Each wall is flat, endless, passes through zero and stands at right angles to its row. A trip goes straight from one point to another. List the walls that it crosses, first one first.

Walls:
(1): [-2, 33]
(2): [-38, -13]
(3): [17, -14]
(4): [-1, -95]
(5): [-24, 11]
(6): [9, 29]
Trips:
[-25, 30] to [-65, -32] -> 6, 4, 1
[45, 48] to [-9, 16] -> 3, 5, 2
[18, 3] to [4, 31] -> 3, 5
[75, -11] to [30, -37] -> 6

Walls:
(1): [42, 55, 12, -26, 21, 14, -46, -27, -22, 2, 17]
(2): [46, 3, -18, -12, 23, 41, -82, -16, -3, 35, 23]
(3): [4, -54, 63, 8, -50, 33, 25, -12, 27, 27, -16]
(4): [5, 6, 14, -19, 40, 6, 49, -78, 40, -37, 33]
(5): [-50, 37, -16, -35, 66, -5, -26, -19, 34, -29, 30]
Trips:
[-40, -21, -9, 81, 11, 54, -44, 40, 40, 0, -11] to [27, 4, -69, -31, 2, -10, -43, 40, -5, -23, -4] -> 3, 1
[-2, 49, 0, 44, 0, -33, -11, -16, 19, 16, -19] to [-38, -22, 2, -35, -12, -28, 71, 67, 65, -71, -29] -> 1, 4, 3
[-35, -11, -19, 30, -17, 4, 21, 54, 68, -23, 13] to [-11, 23, 24, -18, 51, 69, -12, 43, -16, 24, -73] -> 2, 1
[-2, 4, 11, -32, -21, 8, -17, -32, -13, 8, -13] to [12, 38, 59, 65, 6, 5, -25, 2, 22, -76, -14] -> 5, 2
[-10, -5, 42, -75, 32, -21, -10, -26, -20, -52, 12] to [-14, -8, -38, 12, -26, -64, -22, -3, 2, -41, -11] -> 1, 4
